Every row gives one point. Each copy is the shape, with its points in the same order, stretched, turned, moved and blurred by noise. Is it also mirrored, or only turned?
In the rows, 128 means zero.

Shape (9 x 3):
[[112 114 135]
 [155 170  77]
 [ 99  80 179]
 [207  75 157]
 [167 157 163]
 [127  59 117]
 [157 176 167]
 [ 95 166 139]
 [106  92 138]]
Copy 1 (9 x 3):
[[146 132 136]
 [180 151  67]
 [133 105 193]
 [219  72 161]
 [206 160 144]
 [132  65 147]
 [197 182 142]
 [139 177 128]
 [128 109 150]]
Copy 1 is: only turned
Copy 2 (9 x 3):
[[106 149 114]
 [147  59 147]
 [101 207  96]
 [183 147  32]
 [189 149 135]
 [ 85 144  50]
 [189 165 144]
 [111 149 176]
 [ 85 164 100]]
Copy 2 is: mirrored
Copy 3 (9 x 3):
[[122  98 115]
 [205 138 134]
 [ 70  82 125]
 [ 83 168 176]
 [147  98 189]
 [ 84 141 100]
 [155  89 197]
 [167  74 124]
 [109 107  97]]
Copy 3 is: mirrored

Shape (9 x 6):
[[147  64 137 105  72 104]
 [162  74  67 105 111 109]
 [142 172  97 121 171  87]
 [ 86 113 176 144 164  94]
 [157 172 149 174 100 175]
 [117 156 183  99  75 155]
 [ 96 159  59 157  77  67]
 [103 146 172 123 165 174]
 [ 79 141 144 119  77  99]]
Copy 1 (9 x 6):
[[173 155 163  98 121 226]
 [161 106  96  62 144 191]
 [140 162  78 106 159  90]
 [124 141 183 189 174 139]
 [120 199  98 173  47 162]
 [116 198 184 133  59 156]
 [ 84 202  91  79 174 206]
 [104 124 166 176  92  99]
 [ 91 193 177 109 138 187]]
Copy 1 is: mirrored
Copy 2 (9 x 6):
[[221 117 143 109 183  93]
 [154 109  70  85 184  70]
 [ 76 158 112 115 105  85]
 [129 108 181 177 142 116]
 [167 165 107 156  95 183]
 [173 122 181 123  93 156]
 [ 92 210 152  89 187 116]
 [111  74 141 171  80 168]
 [139 137 201 115 157 134]]
Copy 2 is: mirrored

Shape (15 x 9):
[[108 166 212 104  96 157 134  85  99]
 [ 98 139 139 149 155  97 116  83  97]
 [ 99 142  93  95 167  29 129  99 116]
 [ 95 164 125 200  91 147 143 101  97]
 [103 118  86 115 226 133 170 102 141]
 [ 95  87  90  96 105 137 138 121 114]
 [120 127 163 193 101 146 124 168 121]
 [159 161  81 168 174 124 161  75 106]
 [ 94 139  87 114 104 155 114 148 103]
 [ 94 145  79 179 146 138 115 151 102]
 [ 99 126  99 119  95 156 194  90 171]
 [132 149  79 157 153 150 123 104 144]
 [133 159 134 133 111 136 162 111 119]
 [109 151 117  98 196 146 162 210 168]
 [153 150 129 151  94 102 230  70  97]]
Copy 1 (15 x 9):
[[115  95 203 113  52  78 115  69  79]
 [109 121 159  84 115 166 129 152  86]
 [163 202 143  61 150 155 126 173  99]
 [ 48 124 145 118  75 111 132 154 105]
 [112 133  77  86 203 178 149  97 105]
 [151 114  74  90  97  91 126 142 126]
 [109  91 157 170 125  95 141 158 128]
 [ 72 170  98 134 120 194 146 128  66]
 [125 131  89 120 109  77  76 144 116]
 [ 89 128  98 127 155 139  96 181 117]
 [ 88 147  80 101  90  93 176  82 148]
 [ 90 155  89 137 113 176 119 123 119]
 [100 156 143 140  99 111 143 108  95]
 [142 160 103 153 236  88 114  97 136]
 [ 72 170 137 131  78 114 210 117  50]]
Copy 1 is: mirrored
Copy 2 (15 x 9):
[[158 118 243 137 130 134  76  95 108]
 [133 196 164 161 145 128 135 128  98]
 [155 249 112 146  95 105 175 124  96]
 [ 85 138 228 130 170 119 154 122 124]
 [149 186 123 159 109 188 195 158 141]
 [114 118 137 132 108 166 158 100  76]
 [ 89  76 182 136 167  89 111 159 107]
 [158 197 147 122 186 164 198 130 159]
 [ 74 123 165  88 123 154 143 131 100]
 [ 67 157 157 113 159 137 163 175 119]
 [126 109 174 152 106 156 197  83 152]
 [108 160 132 123 159 162 160 127 164]
 [142 131 191 120 144 135 157 117 140]
 [114 116 140 106  75 128 157 219 155]
 [188 147 204 136 160 123 231  91 120]]
Copy 2 is: mirrored
Copy 3 (15 x 9):
[[127  64 200 151 129 142 189 127  97]
 [144  72 112 100 158 128 163 111 129]
 [154  84  84  74 135 117 189 131 214]
 [176 116  95 177 147 139 184 118  98]
 [112 118 101  45 189 196 146 158 172]
 [104 137 103 119  89 148 182 112 156]
 [140 123 118 185 138 115 112 135 102]
 [191 149 111  70 181 155 165 150 130]
 [127 126  89 134  78 143 173 152 122]
 [150 120  58 133 139 131 142 155 112]
 [143 155 128 159 130 208 195 124 172]
 [179 133 107 105 131 170 122 154 130]
 [156 130 144 141 139 140 180 152 137]
 [ 94 129 119 104 159 171 116 229 165]
 [176 173 143 160 182 132 239 118 165]]
Copy 3 is: mirrored

Shape (16 x 12):
[[135  77 146  56  46 178 158 167  86 163  72 160]
 [123  69 136 202 150 105 103 157 101 194  63 124]
 [172  92  99 100 136 173  89 125  95 104 129 104]
 [131 162  98 131 155 114 179 173  98 133 142 134]
 [ 76 118 164 127 181 166 114 157  98 130 117 147]
 [115  98 118 109 142 144 162 117 124 125  96 121]
 [112 136 133 141 112 148 143  89 121 103  71 154]
 [139 140 149  96 151 158 125 118 115  86  79 141]
 [149 175 104 123 119 157 134 118 101 129 138 112]
 [131 153 132 122 136 138  86 135 127  94 102 117]
 [158 137 131 154  93 127 107 152 172 155 164 128]
 [154 140 128  77 134  89  97 109 150  67 113  81]
 [121 112 170 125 131 102 116 170 147  98  98  56]
 [131 127 111 129  92 111 118  81 158 182 153 115]
 [116 132 157 151 160 156  95 115 159 149  53 129]
 [101 153 103 126  85 144 132 127 156 132  65 150]]
Copy 1 (16 x 12):
[[ 84 111 249 169 128 225 138 167 140 127 135 115]
 [127 104 150 176 134 122  65  66 102 164 134  39]
 [163 131 128 100  51 145 151 146 169 137 170 110]
 [116 153  75 149 160 162 158 151 107 161 105 115]
 [159 146 144 110 166 150 102 159  68  92 147  70]
 [121 130 141  96 130 161 102 151 146 113  92 105]
 [124 140 171 126 146 125 139 127 167  75  88 104]
 [165 159 179  98 130 144 157 162 143  97  94  90]
 [124 162 104 113 116 154 171 110 148 119 133 142]
 [159 177 134 133  93 117 137 140 118  93 125 102]
 [136 164 116 178 120 106  88  97 131 141 152 168]
 [159 163 123  88  36 106 138 161 116 118  69 134]
 [186 129 115 163  71 149  90 148  63  98  80 109]
 [ 81 143 130 109 114 112  83  64 133 146 138 175]
 [160 179 179 134 141 120  81  85 138 100 114  79]
 [ 90 189 162 172 139 132 112 132 174  84  91 107]]
Copy 1 is: mirrored
Copy 2 (16 x 12):
[[111 123  70  17 100  92  82 211  80 160  83 142]
 [140 177 136 186 206  72 117 136  78 171 149 183]
 [174  94 119  85 140 102 135 135  98 131 137  81]
 [ 99 168  82 128 148 108 189 151 102  81 133 103]
 [ 92 154 158 116 201 145 137 177 133 154 175 144]
 [112 108  98 120 167 122 134 155  87 122 118 137]
 [108 106 105 140 140 147  76 147 117  98 147 158]
 [122 121 125  97 159 172 100 146  91 104 153 123]
 [123 115 110 118 119 115 115 113 124  95 109  92]
 [136 136 112 128 155 160  98 116 123 127 171  93]
 [160 151 121 151  86 149 135 118 141 157 106 103]
 [138 118  87 113 131 186 135  67  80 130 158  72]
 [ 95 149 112 149 162 186 133 115  56 180 143  66]
 [154 111 112 144 104 118 130  62 149 148  93 133]
 [134 161 158 155 213 160  65 130 125 143 138 155]
 [124 122  54 129 149 144  63 136 145 120 111 152]]
Copy 2 is: mirrored

Shape (17 x 12):
[[118  82 156 205 139 137 107 120 135 120 121 114]
 [150 108  70 151 170  92  62 127 106  82 207 178]
 [170 117 116 103 126 159 172  98  88 114  70  77]
 [123 116 131  93 104 179 183  75 160 140 122  76]
 [131 152 113 145 157  46 113 126  65  70 205 130]
 [146  86 142  53 178 142 176 100 126 130  59  60]
 [116  97 138  92 146 159 183  89  80 124 144  23]
 [ 96 121  81 101 136  60 115 182 106  74 187 137]
 [113 127 110 129 125  46  86 106  94 139 195 151]
 [153 110 176 149 108 153 180 123 121 143 105 143]
 [148 106 165  76 171 153 141 126 104 162 116 103]
 [ 99 174 111 126 167  75  82  89 101  70 145 127]
 [138 116 149 130 100 172  73 137  90 128 110 120]
 [ 91 129 123 198 154 185 110 145  96 173  65 153]
 [148 142 172 132 137 138 107 170 152 118 153 120]
 [135  79 165 145  94 120 103 145 134 139  96 117]
 [114  61 204  45 121 191 199  88 114 101  98  99]]
Copy 1 (17 x 12):
[[116 129 137 160 126 125  98 118 150 159 116 163]
 [ 68 150   7 111 145 137  99 108 130 192 153 144]
 [160  87 111 144 173 116 100 113 125  60  88  76]
 [198  65 143 103  95 143 119  68 109  69 113 113]
 [121 198  25 115 175 137  78 128 112 145 182 100]
 [213  63 130  81 176  85  99  86 139  83  53  92]
 [235  85 119 125 176 146  59  72  98  79 118 111]
 [145 142  24  72 165 149 114 142 113 150 163 125]
 [134 175  58  89 100 138  69 114  88 177 163 114]
 [136 101 184 150 141 112 131 126  93 103 115 105]
 [178 111 128 106 157 125  96  73  84 140  79 117]
 [115 203  28  74 139 153  65 109 135 122 133 109]
 [127  98 133 131 154 180  77  93 106 142  99 110]
 [139 139 130 156 124 164 105 157  97 129  18 173]
 [127 145 140 114 150 158 145  78 131 175 133 116]
 [134  96 160 112 135 131 106 139 149 159 118 109]
 [178  33 200  64 199 127  83  71  86  53 133 136]]
Copy 1 is: mirrored
Copy 2 (17 x 12):
[[156 103 114 188 140 178 148 123 137 147 135 124]
 [167  69 134 124 209 155  90  47 142  68 155 198]
 [103 115 137 107  60 112 148  88  88 144  58  97]
 [ 68 176 129 114 102  94 168  72 120 177 124 110]
 [130  52 106 149 182  98 144 106 110  69 114 217]
 [ 47 112 173 102 103 105 164 107  88 126  75  35]
 [ 44 119  95 139  90 115 204  72  81 111 114 103]
 [ 72  60  94 117 203 113  98 101 175  57 115 179]
 [115  83 136 145 185 108  90 115  98 106 182 214]
 [126 133 121 104  99 153 178 166 127 181 110 134]
 [ 87 132 140  79 110 135 161 132  95  98 134  81]
 [143 108 159 188 166  80 123 100 109  54  97 183]
 [149 124 115 137  56 144 114 113 139 103 149 126]
 [152 188 111 172  99 239  93 157 101 103  89 116]
 [156 128  91 108 148 111 156 152 166 105 150 117]
 [127  87 117 142  99 133 121 158 149 161 148 106]
 [ 26 132 177 100  55 123 232 123 156 132 108  96]]
Copy 2 is: only turned

Shape (18 x 12):
[[123 147 122  51  97 125  97 157 146 113 162  97]
 [141 130 147  80 123 150 127 116 143 174 132 105]
 [158 134 145 107 180 159 106 111 157 136 103 175]
 [164 122 141 145 141 185  72 106 155 143 150 139]
 [102  98 103  65 128 124 140 121 156 101 173  75]
 [141 149 132 131 118 168 123 139 158 128 115 161]
 [151 154 117 101 149 203 104 127 130 136 146 115]
 [129 152 110 155 126 128 143 121 131 146 127 119]
 [ 47  98 101  41 128 177  92 181 163 133 151  92]
 [163 122 172 118 158 164 102 151 141 162 127 111]
 [123 132 159 174  94 111 155  87  83 124 120 115]
 [139  91 156 150 100 119 169 129  96 114 163 129]
 [140 144 157 102 130 190  88 138 187 109 106 117]
 [ 82 137 118  60 149 122  70 174 152 123 175  98]
 [156  94 121 189 111  96 161 122 124 126 118  83]
 [131 103 142 153 134 118 141 103  80  99 111  79]
 [172  94 111 149 102 115 144 128  73 118 104 116]
 [157  95 135 177  80 100 127  72  94 143 105 130]]
Copy 1 (18 x 12):
[[143 128 151  95  75  45 158 162 120 176 108 148]
 [117 112 180  93 110 106 159 124 143 124  99 157]
 [ 83 139 116 104 135 137 161 145 129  70 162 178]
 [140 158 140  98 104 193 145 161 114 116 153 175]
 [104  83 157 143 106  86 150 174  75 175 129 128]
 [123 133 125 110 134 123 166 120 151 131 159 153]
 [100 123 125  60 109 157 159 141 100 146 129 151]
 [112 146 139 133 154 123 118 108 124 133 118 127]
 [110  34 139  88   7 108 172 141 125 207 149 126]
 [107 133 136  95 104 172 173 150 146 100  93 131]
 [185 148 155 153 179 113 115 112  85  80 106 104]
 [165 119 159 134 177 125 120 182 107 106 125  82]
 [129 127 120 111  86 145 221 131 135 143 144 166]
 [101 122 130 101  25  82 140 161 107 171 130 114]
 [143 132 134 196 197 150 109 144 115 126  77 103]
 [153 121 109 152 170 136 124 143  56  90  79 101]
 [168 116 108 128 201 124  90 171 109 106  77 130]
 [199 144 155 152 184 122  76 141 111  76 100 163]]
Copy 1 is: mirrored
Copy 2 (18 x 12):
[[133 169 113 121 146 147 126  49 131  96  99  99]
 [121 111 139  96 115 116 137  77 147 122 148 143]
 [139 125 192 136  94 121 136 141 154 105 124 183]
 [109 150 159 160  74  88  93 117 128 128 156 171]
 [113 119 126 110 186 113  99 100 101  86 112  99]
 [119 134 129 138  82 156 139 144 132 113 127 160]
 [116 143 105 149 115  93 119 101 139  85 140 197]
 [131 102  98 123  99 103 145 150 153 153 117 140]
 [ 72 175 132 110 217 176  76  89 126  88  71 154]
 [142 143 147 126 122 131 121 108 169 147 183 169]
 [121 113  97 113 104  79 200 148 109 193 140 119]
 [138 136  92  94 123 123 134 160  80 170 161 111]
 [ 98 150 158 178 121 158 141  92 145  80 155 162]
 [118 191 140 118 184 134  90  84 167 111  73 115]
 [155  77  89 149 120 117 131 163 114 197 167 105]
 [143 113  99 146 162  78 173 140 102 178 149 138]
 [182 106  74 141 114 118 147 132  77 189 136 143]
 [148  95 121 135  66  83 165 125  81 214 132 117]]
Copy 2 is: only turned
Copy 3 (18 x 12):
[[169  91  93  52  60 149 164 168 132 129 148  95]
 [152 121 170  65 108 116 148 163 137 135 119 100]
 [140 180 171  70 154 161 108  70 155 116 134  96]
 [145 166 171 105 115 118 124  87 169 136 182  98]
 [159  52 108  38  80 123 177 119 123 172 110 146]
 [129 158 125 127 137 149 109 131 157 127 149 113]
 [117 101 174  90  92 173 155 125 152 136 170 100]
 [129 128 127 147 136 125 141 129 110 146 150 133]
 [133  44 119  15  87 150 161 170 171 209 143  66]
 [147 113 190  93 136 109 118 116 158 129 154  64]
 [150 139 120 181 102  94 104 111  81 153 118 150]
 [189  79 130 149 113 100 111 104 127 152 105 154]
 [101 148 135  83  98 118 119 120 177 121 162  73]
 [159  77 102  24  87 154 151 147 132 164 177  68]
 [136 100 116 181 147  64 146  80 110 161 122 147]
 [129  88 133 145  98 106 129  60  90 163 118 120]
 [152  95 127 175 126 134 158  71 114 147  94 120]
 [171 178 129 181 125  86 131  82 107 154 103 142]]
Copy 3 is: only turned
Copy 4 (18 x 12):
[[124 129 134 131 114 127 112 163 220  85 143  84]
 [120 139 138 147 157 122 113 175 186 112 123 165]
 [112 136  53 169 205 166 103 160 126 101 121 139]
 [ 89 133  84 176 184 168 133 114 162  63 147 169]
 [169 124 146 128 113 170 161 134 225 141  96  98]
 [ 84 132  74 116 168 136 132 144 124  96 147 134]
 [ 90 175 107 141 177 192 108 159 184  87 158 154]
 [109 148 108 112 122 119 110 116 132 159 142 137]
 [ 90 157 149 156 146 184 176 135 247 106  63  73]
 [110 163 129 201 166 143 131 168 141  89 148 155]
 [148 100 181  90 125 105  91  87  82 153 156 150]
 [142  80 174 107 109 142 147 117  94 149 156 145]
 [114 157  92 154 191 140 151 157 163  42 140 120]
 [108 150 134 185 135 157 127 131 235 116 122  45]
 [169 136 141 118  62 105 151  95  88 160 125 159]
 [183 138 185 123 105 152 102  93  95 140 127 135]
 [149 125 143 105  63 146  93 122  76 121 121 163]
 [145  85 138 106 102 100  90  77  89 118 114 184]]
Copy 4 is: only turned
